Every row gives one point. Before rounding, the points of a table are all equally far from one centre. They may lie mostly on one side of it. Where is the centre, to within rounding?

Points (7 x 2):
[[  3  68]
 [ 16  36]
 [ 16  37]
 [-66 -17]
 [ -4 -10]
 [ -3  75]
 [  8  61]]
Centre: [-40  33]

Points (18 x 11):
[[  4   4 -16 -39  -5 -95  23 -39  40  14 -62]
 [ -3  17  -9 -24 -14 -64  14 -89  27 -21 -34]
 [ -6  -1 -30 -18   8 -72  23 -73  -7   7 -27]
 [  2  23  -9 -15 -17 -82  41 -71   4 -26 -21]
 [ -3   6 -20 -16 -20 -70  10 -66  17 -15 -48]
 [ -1 -17 -46 -19  -9 -66  15 -14  66 -16 -39]
 [ 25   8 -18   3 -33 -51  39 -94  33   7 -38]
 [-13 -15  12 -30  -8 -45  20 -47  44  27 -65]
 [ 10 -10 -38 -26   1 -64  12 -58  41   1 -66]
 [ 12  32 -43 -13 -16 -62  55 -49  28 -17 -44]
 [-16   2  -4 -34 -25 -70   5 -66  39 -18 -44]
 [ -1   1 -24 -34   4 -49  17 -72  27 -34 -49]
 [-17 -16  11 -30  -4 -72  36 -55  38 -32 -43]
 [ 30 -13  -7 -14  -3 -62  84 -65   9 -10 -46]
 [ 13  -5   1 -30 -38 -68  -4 -72  28   0 -56]
 [  2   9  -3 -41 -14 -45  45 -94  12 -17 -43]
 [ 16 -30 -14 -16 -29 -89  17 -66  50 -22 -41]
 [ 28  18 -23 -50 -10 -31  34 -62  23 -25 -68]]
Centre: [ 35  -6  -5 -41 -10 -44  32 -36  35   9   3]

Points:
[[-15   3   3  45  20 -25  52  12 -55  49  14  -7 -56  11  -6   6  -3  18
    4 -24  27  -1 -24 -37]
 [ 25  53  28  14  -4 -32  40  -9   1 -23 -18 -10 -58  19  31  22 -29  35
  -35  -1  45   7 -19 -26]
 [-26   6  34  52   8 -41  16  36 -16   9 -10  -9 -12  15  14   1 -21   8
   23 -29  69 -19  14 -38]
 [ 27 -14   7  51  -1 -20  58  12  -6   6  22   1 -46   8   1 -44 -28  23
   -5 -26  60  19   5 -29]
 [ -8  19  15  45  29 -80  52  -6 -28  11 -15  -3 -29  22   9   6   0  33
  -18 -29  48  41   7 -15]
 [ 27   5  15  68  -9 -51  56  10  -6  42 -18 -39 -42  25   9  24  13   1
  -23 -24  56   6 -12  11]
 [ 24  12   8  58 -14  -7  34  16 -21   6   0  -9 -50  18  27  33 -11  31
   -2 -46  39  57  24 -69]
 [-33   8   0  77 -26 -54  43   9 -27  21  23 -30 -44  10  30  26  -3  -5
   -9 -31  52  13  -6 -15]
 [-11  -5 -20  92  -8 -36  39  17 -12 -15 -43  -1 -50  19  37  -3  10  15
  -10   5  46  31 -25 -43]
 [ -3 -28  -1  57 -38 -59  42  -2 -26  25   2  -7 -50  16  28   3  -6   6
    9 -28  61  26  -4 -43]
 [  7  -5  23  35  11 -54  45  16 -10  42 -20  -6 -37   4  17  19 -41  15
   -9 -40  51  44  -7 -55]
 [ 15  -1   7  17  -2 -36  30  32  16  -3 -27 -20 -50  10   4  -2 -10   3
   -2 -32  88  28  17 -18]
 [-11  11  16  52  -8 -36  52  12 -15  20   0 -13 -43 -21  56 -11  -1  -9
  -17  -6  66  18 -10 -45]
 [-11  -8   8  63 -17 -52  52  14  20  38 -29 -27 -39  -8  22   1 -25  20
   -5 -17  25  14 -30   7]
 [ -5  31   4  40 -14 -56  64  27  -1  41 -15  11 -47   1   1  13  -3  37
  -30 -46  52   8  14 -30]
 [-22 -47  21  61 -24 -47  29  16  -5  33 -20 -19 -39  26   4  27 -10   8
   14 -15  65  -1  -5 -36]
 [ 10   8 -23  95 -16 -23  34  30 -37  25   1 -34 -60  10   2  19  18  18
  -12 -14  60  23 -10  -5]
 [ 17  10  51  60 -26 -42  18  18  -6  50  13 -33 -49   3  41  10  17  29
   -5 -13  24  18  11 -11]
 [ 29   0  43  65  -6 -23  50   0 -31  48 -27 -10 -16  -9  21   9   7  16
   13  -9  54  -5  -9 -25]
 [ 20 -29 -14  56 -16 -25  33  13 -49  37   3 -28 -31  16  28  -6  12  37
   14 -36  47   5  17 -32]
 [-27   0 -24  73 -10 -24  34  48 -47  15 -20 -10 -53  13  27  -6 -13   3
  -28 -36  50  16   6 -39]
 [ 11  25   6  64  -4  15  26   8 -23  12  -5 -27 -42  30   6  -7   6  37
    5 -52  46  33 -14 -38]
 [-28   0  34  53   8 -20  41  -1 -32  20   0 -12 -33   6  40  49 -17  21
    3  -6  85  11  -2  -7]
 [-14   2  17  63  12 -47  55  18  12 -10  -1 -19 -27 -27  27  18 -13 -16
   -2 -41  31  31   1 -14]
 [-31  15  24  34 -21 -18  66   3 -24   6  -2 -26 -12   3  -4  12   4 -14
   24  -3  34  15  14 -10]
 [  3  23  20  82  18  -9  56  10   2  28  -2 -25 -48   0 -15  12  -8   8
   22 -38  24  26   1 -32]
 [  1  42  29  77 -20 -72  28  17  -9  13   1   4 -34  22  19  -6 -18  11
   16 -15  40  -2 -15 -18]
 [ -9   3   4  74 -10 -58  29  33 -18  26  -7 -11 -44  38  19 -10   8  41
    5 -30  20  34   1 -49]
 [ -8   1  18  62  21 -26  53  11 -13 -14   6  -8 -27  27   2 -18  -2  28
   23 -15  67  28   7 -23]]
Centre: [  7   3 -13  46   2 -16   0  -7   1  17  -4   8 -21  13   7  21 -12   8
 -29   5  23   6  16 -21]

Points (29 x 24):
[[ 18  -1  63   0  53 -70 -14   9 -14   1  13 -54   1  27  -6 -12 -12  -5
   10 -64  -6   5 -32 -81]
 [-12 -19  72  18  27 -61 -19 -11 -11  42  -5 -28  27  26 -35 -26  14  28
   29 -63 -19   8  -9 -71]
 [ 29  27  84  14  10 -34 -32  -4 -17  25 -13 -40  24  21 -43 -42   2  21
   44 -47   3 -31 -11 -23]
 [ 31  10  54  25  25 -61  -7  -1  15  29  12 -52  20  25  -5 -22  -2  30
    5 -65  -6 -18 -14 -63]
 [ 17 -15  76   5  22 -57 -25 -26 -23  19  25 -51  29  25 -23 -35 -29  13
   21 -39   9 -27  10 -62]
 [ 23  24  43  -5  33 -39 -16  -5  29  21  11 -51  -4  21  -4 -49  -1  17
   18 -79  -4   7 -14 -49]
 [ 41 -11  45  28  -7 -62 -19 -18  -3  -3   3 -62  -8  18 -26 -43  -9  37
   35 -61 -30  -5 -33 -16]
 [ 14   1  71 -51  27 -40 -19 -17  22 -11  20 -33  -1  21 -32 -26  11  13
   62 -53 -13  -2  -4 -34]
 [ 21 -14  51  -9  36 -52 -21  -6  -3  -1  24 -50  17  31 -44 -21 -35   8
   41 -36 -45 -21 -12 -57]
 [ 10 -28  45   6  11 -27  13 -19  24  11  -4 -62  31  41 -56 -35 -28 -10
   55 -33   4  21  17 -35]
 [ 12  -5  57  20  26 -58 -26 -21   3  26  11 -25  34  53 -28 -31  -6  29
    6 -69  -3   7   1 -60]
 [ 42  45  67 -11  20 -56 -31 -18   5   4   8 -42  25  57 -11  -2  -1  -6
   25 -44   1 -15  -7 -53]
 [ 11   7  32  29  31 -58 -29  -8  -3   9   5 -45  55  34 -30 -11 -25  -5
   21 -59 -46 -21 -26 -33]
 [ 11 -22  21   8  22 -77 -52 -35  11   7  -3 -55  21   2 -21 -21 -20  28
   63 -46  -7 -26 -22 -32]
 [ 37   2  44  -6  33 -59 -18  -2  -4  -2   5 -48  23  34 -31 -33  -6 -12
   56 -58   9  19 -31 -60]
 [ 10  13  78  12  35 -48 -22   3  -5   1  15 -60  20  31 -20 -23 -32   1
   31 -43   2  -3  29 -68]
 [ 26  17  28  37  18 -53 -27 -23 -17  24   6 -33  38   6 -16 -38 -19   1
   40 -29 -13 -31  12 -33]
 [  6  25  75 -25  21 -47 -52 -22   4  24 -17 -43   9  20 -30 -24 -18  28
   63 -43   1 -13   0 -53]
 [  2  -2  78   9  13 -59  -6 -10   9  30  23 -35  46  23 -16  -3 -32   0
   44 -72 -17  -5  -9 -45]
 [ 37  14  69  35  15 -34 -28  -6  13  14 -17 -76  42   2 -24   0   2  12
   25 -43 -23 -26 -34 -41]
 [ 19   3  46  -7   2 -40 -16 -28   2  22  -3 -13  22  34 -41 -13  -8  10
   48 -88 -17 -16 -15 -29]
 [  7 -18  21  23  32 -49 -34   7  -2  15   8 -59  -8  46 -19 -44  -9  48
   19 -51  13  -6  -4 -73]
 [ 10 -14  61 -39  16 -46   9  16 -17  10  -2 -95  17  48   7 -14 -17   2
   40 -40 -43 -24 -28 -44]
 [ 35   9  60  14  66 -44 -21  -2 -39  31   6 -54  36  35 -17 -20 -25  10
   30 -27  -9 -30  -8 -33]
 [ 21  43  47   0  18 -71  -7 -27  -2  -3  28 -38  33  38   0  -5 -16  26
   36 -32  -8 -13  17 -53]
 [ 29   0  81   5  -3 -28 -23 -20 -23  -4   0 -16  54  48 -34 -16  -9 -10
   16 -47   7 -24  -9 -49]
 [ 17  14  78  -5   8 -47 -21 -42 -15  12  32 -34  31  20 -29 -30  19  23
   21 -69 -15   0  -6 -33]
 [ 35  -5  60 -20  26 -57 -33   2   1  35  -5 -46  54  15 -19  -6   7  22
   15 -39  20 -18  19 -53]
 [ 31  -7  89 -26  20 -46 -14  -6  21  15   3 -39  23  -6 -35   4 -16  28
   35 -58 -21  31  -4 -36]]
Centre: [-19  -8  43  -1  10 -35 -15  -4  -6   6  -8 -40   2  26  -5   0  -4   9
  10  -7   6   9 -26  -9]

Points, 29 rows:
[[-15  77  -4  -3 -32  29  61 -41  18 -67  41  42  14 -23 -18   5 -12  12
  -15  10 -47 -10  27  10]
 [-40  67   9   0 -81 -33  25 -43   2 -38  -4  23  12  12  -7 -26 -36 -25
   -9  -7 -19 -13  28 -16]
 [-38  64   2 -13 -27  -9  44 -58   6 -29   8  50  29 -52  21 -37 -11  25
   -9  -5 -45  20   4  -9]
 [-40  59   4 -12 -50 -38   0 -47   7 -55 -20  53 -13 -33  -6   2  11  23
   14  10 -40  21  14  -8]
 [-13  62  32  42 -71 -26  -4 -37  21 -69 -12  11 -19 -22   5 -11  -2 -22
  -19 -17 -40   6 -25 -22]
 [-40  60  20  15 -29 -28  27 -66  11 -26 -42  18 -23 -30 -26 -21   4 -21
   18 -27 -36  19 -20  15]
 [-46  83  -4 -16 -30 -15  60 -22   3 -50  36  62  10 -23   2 -41   9 -12
   17   0 -54   9   6  19]
 [-21  16  20  11 -50 -19  23 -47  18 -75  21  50 -18 -53  21  13 -15   9
   14  -4 -49  31  -9   4]
 [  8  67   5  24 -67 -47  11 -20   8 -21 -10  60 -33 -54  -6 -13  -9  -8
  -22 -23  -8 -26   9 -25]
 [-30  57  42 -35 -40 -56  22 -41 -18 -48   6  34  -3 -49  -2 -41 -22   2
   -1  -4 -59 -25  -3  -4]
 [-21  71  24  -7 -49 -36  56 -51  12 -35  14  31 -26   2  -2  18  35  15
   19   2 -18  25  17 -21]
 [ -2  48 -16   3 -71  -4  26 -22   4  -9  12  18   0  -7  35 -29  50   6
   21   8 -24  43  22 -28]
 [-26  64   3 -18 -34 -52  48 -22  10 -78   2  63  19 -23 -36 -37   8  -8
   11 -13 -21  27  15 -17]
 [-41  55  19 -36 -60 -13  33 -54  16 -30   7  33 -15 -36   1 -42  18   5
    9 -18 -26 -13 -14  -8]
 [-50  52  24  -9 -47 -49  60 -50 -12 -65  -9  26  11 -20  -9 -28   5  19
  -18 -15 -43  13  33  -6]
 [-43  73  16   2 -78 -31  26 -54  -5 -12   4  47 -11 -31  19   0 -14  -3
  -12  15 -34  14  25  18]
 [-45  75 -25 -22 -63 -13  31 -24  11 -30  -4  55  -7 -47  14 -41   8  -3
  -11 -29 -30  -8   8  12]
 [-19  95  20   9 -42 -37 -10 -36  19 -56  12  18 -14 -35  17  -3   0  26
   18 -10 -56  -7  16 -10]
 [  4  78  -1  22 -61 -68  60 -51   6  -9 -24  17 -14 -40 -13 -21 -10   8
    9 -31 -21 -16 -13   3]
 [-54  85  35  12 -56   5  38 -46  -2 -22 -16  -3   4  -9 -23 -25  19  -5
   -3  13 -37  16  23  15]
 [-18  87  13 -21 -79 -12  40  -5  14 -66  15  13 -17 -27  29  10   3 -16
   25 -17 -53  56  14  12]
 [-23  46   7 -22 -48  11  58 -48  28 -85  10  15  20 -25 -23 -12 -23  -1
   -5 -25 -40 -22   6  -2]
 [-39  42  64 -28 -52  -3  28 -21  21 -45  17  39   9 -20 -25 -13 -18   4
   19  -9 -38  17  27 -45]
 [-21  68   6  32 -54  19  -9 -76   7 -49 -15  26  27 -19  11  -5   8  -7
  -26 -10 -26  25   2  -4]
 [-25  36 -12  -8 -49 -43  44 -69  -3 -44 -19  45 -15   3   5  -5 -20 -23
  -12   3 -21  36   5  30]
 [-17  36  43 -24 -38 -47  18   6  -7 -63   6  44   2   0  13 -19  14  10
  -17   4 -62   6  56  25]
 [-37  65  22  -5 -21 -18  27 -16  29 -34 -39  67  -1 -12 -20 -34  19 -21
  -16 -16 -30  34 -16  -4]
 [-34  62  32 -32 -59 -30  60 -37  -3 -52  -7  19   8  -8   5   9  53  29
   16  -3 -32  24  -7 -11]
 [-46  62   9   5 -46 -42  33 -36  16 -41 -22  45 -17 -22 -35 -26  10  37
   15 -38  -2 -10 -10 -19]]
Centre: [  9  43   5   2 -37 -11  17   3 -39 -19  26  15   9 -12 -29   4  -8   9
  -9 -36 -35  25 -16  10]

Points (28 x 24):
[[ -5 -32 -28  36  -1  39 -19  30  28  64   0 -49  -8  -8 -10 -30   0  24
  -51 -12 -46 -52   0  14]
 [ -7  36 -47  25  29  27  -4  43  73  33   7   0   2  -4 -33  12  -4  21
   -2  10 -85 -67  34 -12]
 [-24  27 -41  22  27  17 -24  25  48  13  26  22  -1   3 -26 -18  -7  27
  -11  -2 -56 -91  27  24]
 [ 20  -6 -23  39  11  -5  -8   4  69  36  58 -11  -9 -12 -52  -5 -32  39
  -20  21 -73 -24  39  32]
 [ 27  12 -18  20  17 -25 -17  33  69  28  27  -9  22  11   5 -18 -26  20
  -39 -20 -62 -88  23   2]
 [ 13 -15 -38  38  35  13  -9  52  62  -3  23 -11  33  14 -20  -6 -35  39
  -24 -14 -42 -52  43 -18]
 [ 11  12 -46   9  68  -2  -7  45  49   8  51 -12  34 -11 -21  -7 -14  33
  -30  12 -38 -53  43  18]
 [ 26   4  -6  35  16   2  13  41  77  36  32 -28  30  15 -16 -17  21  31
  -35   2 -83 -55   3  22]
 [ -7   5 -17  40  29 -13  13  44  49  24  64 -35  -2 -11 -19   4 -15  36
  -16  -3 -53 -48  35   9]
 [ 24  -9 -31   1  37   8  -2  53  41  61  -2 -40  22 -25   7 -42 -13  31
  -10 -10 -46 -82  25  24]
 [ -3  18 -17  16  42 -10  -1  23  36 -17  31 -31  48 -20   1 -46   2  31
  -19  -7 -77 -58  12  23]
 [ 14   9  -4  18  41 -38  -4  53  52  21  11 -20  11   6 -30 -15  10  37
  -44  18 -65 -62  42  17]
 [-15  28 -20   1   5   6 -48  23  58  24   4 -34  -7 -10 -34 -34 -38  61
  -10  -5 -80 -46  12  10]
 [ 52  -1 -19  13  32  29   3  45  78  26  17   0  32  17  15 -21  -5  50
   -4  -4 -59 -70  25 -12]
 [  3 -36 -30  11  30 -21   3  44  30  10  26 -21  21  -3  -4 -52 -12  33
  -12  12 -56 -56 -13   6]
 [ -1  16 -38  16  13  -3 -23  38  59  22  22  -1   0  13 -14 -24 -10  55
  -36   4 -74 -66  24 -12]
 [-38   3 -36   0  51 -19 -24  44  35   7  -9 -22   2 -13   0 -11  -6  49
  -29  -4 -64 -42   7  12]
 [-21  14   6 -10  27   2 -48  37  52  -6   6 -40  23  -4  -8 -38 -25  29
  -12  -4 -73 -58  27   9]
 [ 18   8 -28  24  45 -26  12  23  57   1  31 -10  37   6 -41 -64 -32  44
  -43  -3 -63 -47 -11   0]
 [ 13 -28 -63  28  49   7   4  16  55  34   1 -14  13 -14  -9 -21 -19  32
  -15  13 -37 -95  18  -9]
 [-24  26  -5   1  47 -20  -9  43  68   8  -1 -17  14 -31   1 -45 -20  34
  -20  27 -56 -74   8  17]
 [-28  10 -20  12  26  -7 -35  46  53  27   0 -15   3   3  12   7 -19  54
   19  10 -31 -64  54  12]
 [-23   2  23   6  23  -8 -12  61  66  22  -7  -4   9  53 -13 -22  12  29
  -40  -6 -71 -31  26  18]
 [ 11   8 -10   8  25  -8 -12  39  75  55  31 -34  32  20 -13  -7  -4  31
  -24 -59 -65 -41 -18  12]
 [  7  16  18  23  32  40 -43  17  59  17  45  19  15 -10  11 -55 -35  22
  -47   4 -58 -28 -19  15]
 [ -7  10 -19  20  16 -10 -32  26  40   7  26   4  29  13 -31 -41  -8  66
  -42  -4 -46 -62  15  43]
 [  6  19   3  22  29   8 -20  37  57   4  25 -19  -2 -18 -10  -9   1  51
  -52 -24 -78 -39 -12  22]
 [ 34  44 -24  11  13 -19  -2  52  60  27  16   6  -6   0 -46 -67  -6  30
   -9   7 -41 -79  -2  11]]
Centre: [ 14  29  -1   2  17  15  20 -17  33  35 -17  -5  21   4 -19 -12 -18   3
 -10   4 -13  -7  13   4]

Points, 30 rows:
[[-32 -25  20  -6 -44 -23  -2 -25  35 -28 -22  -8  19  72 -19  31 -33 -24
  -25 -31  -4   7  -4  -3]
 [-54 -16 -10 -20  -6 -21   4 -20   6  -9  20  35  -5  95  12  10 -17 -22
  -26 -47 -35 -20 -13 -10]
 [-38 -31 -11 -32 -27 -50  14 -22  16   7 -19   3   7  67 -15   6 -43  -2
   -9 -38 -39 -28 -24  30]
 [-29 -36 -14 -17 -34 -20  11 -12 -19  -9  32   2   6  61 -50 -23 -48 -38
  -26 -13 -32 -23   3  -8]
 [-26 -19  17 -43 -23 -26 -29 -21  22   7   4  14  28  80 -21  -6 -32 -29
  -32 -78 -30 -33   4  28]
 [ 21 -29   0 -20   8 -22   0 -14  -8  11   6  12  49  45  -2  10 -52 -24
  -46 -46 -28  -8 -39 -25]
 [  2 -18 -40 -18 -35   2  39 -36  -9  23 -17 -28  40  70 -27  14 -19 -19
  -59 -33 -46  -3  -8  20]
 [-20  -2 -55 -23 -49  -6  -4 -12 -10  20 -47   7  44  69 -10  -6 -50   3
  -13 -70 -37   1 -29  21]
 [-20 -37  25 -36 -15 -15  13 -29   7 -22   3  -7  14  68 -15   3 -26   0
  -28 -36 -65   4  26 -22]
 [-20 -37   6 -12 -28 -25 -28 -32  -3   4  -1  -4  64  45 -15   0 -23   5
  -55 -12 -33 -13 -28  -2]
 [-32  15   8 -36 -14 -21   2 -21  19  24   7 -27   2  78  15  48 -25 -18
  -32 -42 -44   1   2  14]
 [-19 -20 -19 -17 -32 -24  11  11   3 -37   5   2  20  91 -38 -20 -49  -1
  -23 -39 -56  -2  19 -24]
 [-62   9  -6  10 -41 -39  16 -38   0  -2  11  -1  20  45   6   8 -24 -15
    3 -23 -21  -5 -23   8]
 [-59   7 -23 -25 -22  -5   7 -27  45  -7  21  18  37  87   9  -8 -13   4
  -42 -30 -34  16  16   2]
 [-33 -37  -8 -15 -20 -19 -24  -6  34  10  33  -6   4  50 -21  -3 -28  -5
   -6 -28 -54 -10 -15   0]
 [-13 -27   1 -36 -29  -2 -10   2  12  -8 -21  30  34  75  -3   8 -14 -28
  -12 -56 -61  21  18  37]
 [ -1 -11   6 -49  -4  32 -14  -3  -7  11  29  18  28  63 -55  -1 -11  -7
  -51 -36 -44 -35 -18   9]
 [-31 -12 -17  -5 -26 -40   9 -15 -27 -13  13  -9  36  65 -22  -6 -37 -51
  -45 -35 -45   2   2 -29]
 [-58 -25  -5  -5   1 -21 -11   3   4  13  14  18  60  54 -23 -18 -19   0
  -27 -36 -48 -23 -20   5]
 [-24  -1   8 -39 -19 -33   0 -11  17   6  17 -11  29  84 -10  17 -33 -14
  -44 -40 -41   7 -29  11]
 [  7 -20   3 -16  10  -1   1 -16  30  10 -14 -18  61  85 -32 -11 -26 -31
  -53 -59 -42  -9 -13 -20]
 [ -4   3 -20 -44 -15  11  34 -55  24   2 -21 -22  15  44  -1  24 -34  23
  -31 -61 -43  14  -7   2]
 [-34 -23  -2 -57   4 -25  -5  -6  12 -31 -29 -11  -5  41  -6  22  -3  -1
  -14   6 -39  12  19  -6]
 [-43  12 -11 -14 -26   4  -5 -37  51  12 -16  14  15  69 -14  -4 -28 -12
  -15 -59 -55  25 -21  22]
 [-38 -29   7 -33   7 -17   1 -13  -5 -22 -14   4  17  27   4   2 -28  -8
  -38 -44 -76 -39  10  -6]
 [-11  15 -14  -2 -31 -26  16  14  -2 -18   4 -19  60  81 -23   9 -35 -13
  -50 -35 -58 -52  14 -10]
 [-18 -23 -23 -60 -12  -1  19 -14  -8 -11  13  14  34  70 -42 -16 -49 -10
  -21 -50 -60 -14 -15 -23]
 [-23  27 -10 -18 -13  -7  13 -45  17  32  12  17  33  85  11   6  -8 -30
    9 -17 -78   0 -11  23]
 [-52 -16  -7 -21 -22 -22  -7 -64  31  -3  -4   1  46  53  17  13 -22 -11
   15 -55 -39 -20  -7  -4]
 [-19   4  -9  -9 -37 -33  23  10  18   0 -10  19  27  70  -3 -18  -5  -5
  -18 -32 -41 -31 -31  42]]
Centre: [ -3  16 -23 -13  -2   3 -13 -26  -2   5 -18  11  23  58 -15   0 -30  -9
 -13 -21 -15 -20  21   0]

Points (29 x 24):
[[ -8 -38  26   6  39 -20 -37 -21 -20 -24  67  60  35  11 -30  36 -13  18
   43  47 -42 -54  10  13]
 [-39 -58 -21   5  38 -64 -52 -38 -34  -5  57  37  62  -4 -53  26 -53  36
   16 -24 -18 -17  43  14]
 [-15 -54   5  -9  19 -34 -24 -19 -54  -7  49  47  81  23 -37  46 -30   4
   27  29  -3 -34  28   6]
 [-29 -46  14   3  16 -14 -42  -2 -55  -1  48  55  33   0 -38  37 -34  16
   13  40   8  -3  66  31]
 [-33 -56   7   8  62 -62 -23 -13 -17 -11  58  31  42   8 -14  47 -16  18
   26  53 -30 -30  47  21]
 [-19 -70   6  36  17 -57  36 -38 -35   6  64  24  42  -1 -31  32 -22  30
   -5   9 -11 -40  42  -1]
 [-19 -81 -13  15  23 -36 -49 -19  -1 -27  75  41  18  54 -14  35 -27  24
   33  32 -10 -19  57  45]
 [-18 -37  26 -37  41  16  12 -23 -16 -32  76  33  27   1 -81  21 -36   6
  -19  34  13 -18  43  23]
 [-13 -92  46  -2  14   1 -40 -30 -27 -21  56  51  41 -15 -41  32 -35   7
   31  32 -26 -50  12  12]
 [-24 -69  11   5  18 -27  -7  18 -69 -33  42  23  69  21 -55  26 -35  23
   28   9  25  -1  40   6]
 [-33 -83  12   6  17 -37 -12 -41 -21 -30  92  13   5  28 -42  58 -48 -14
   42  48 -28 -28   0  12]
 [-16 -36 -11  24  22 -53 -22  -1 -38 -25  71  46  29  -2 -16  45   0  15
   19  28 -31 -31  45  31]
 [  1 -70  -4  -1  23 -30   2   3 -56 -25  61 -11  53 -13 -48  19 -17   3
  -28   7 -13 -44  42 -18]
 [-37 -44  -4  24  38 -56  -4 -40 -37 -17  58  56  60  12 -47  68 -35 -15
   17  13 -11  -3  32   6]
 [ 25 -67   5 -43  72 -50 -32 -38 -33 -45  41  13  63 -17 -36  11  -5  39
    7  13   5 -23  16  -5]
 [-42 -55   1  49  41 -20 -23 -62 -41 -16  90  40  46  40 -30  36 -21  41
  -12  -8  -1 -16  42  10]
 [-50 -77 -46  11  41  -8 -25 -36 -31 -38  30  32  73  14  -1  53 -44   3
   42  20   5  -8  43  17]
 [-46 -50  12 -13  48 -23   6   8 -15 -14  67  14  52 -25 -25  52 -46   9
   27  30 -19 -18  40  42]
 [-19 -70  44  17   9 -40 -16 -24 -71 -42  66   5  40  57 -21  61 -23   1
   27  14  33 -27   8  23]
 [-18 -32  57  32   4 -21  10 -31  -9 -39  49  37  50   5  -5  44 -84  23
   35   4  -8 -41  34  -3]
 [-44 -28   5  58  10  -3 -95 -21 -29 -22  28  54  40 -17 -61  40 -14 -24
  -10  13  19  -9  -4   4]
 [ -3 -14  11  42  37 -16 -26 -58 -53  -9  70  39  41  25 -39  -2  -3  23
   -2  34 -17 -47  47  14]
 [-27 -41  18  32   1 -36  -6 -15 -29 -38  61  60  29  11 -58  41  -6  13
   46  25 -13  16  48  36]
 [-27 -80   6  34  44 -17 -28 -33 -15 -32  58  -1  83 -24 -64  -1   4   3
   -1  22 -21  17  45  15]
 [-24 -48 -17  -5  57 -57 -25 -17 -23 -54  54  39  71   4  -5  42 -38  -3
    7  34 -12 -36  26  32]
 [  0 -73   4 -16  23 -25 -21 -22  -2 -26  49  38  41  15 -71  48 -33  35
   32  53 -30 -31  16  -6]
 [-38 -92  16   5  12 -15 -24 -28  23 -22  79  59  51 -36 -36  17 -45 -30
   -4  11  10   4   3  16]
 [-36 -72   3  21  27 -42  -3  -6  -9 -14  79  29  31  50 -13  17  -4  -1
   13  38  -9 -52  65   6]
 [-46 -72   7  10 -24 -15 -59 -35  -7 -35  57  42  54  33 -39  69 -37  28
  -14   6 -38 -25  20  31]]
Centre: [-32 -37  11   1  24 -14 -20 -36  -1 -21   1  -5  -1  25 -17   0 -18  -1
   3 -16  -5  -2  -6  13]
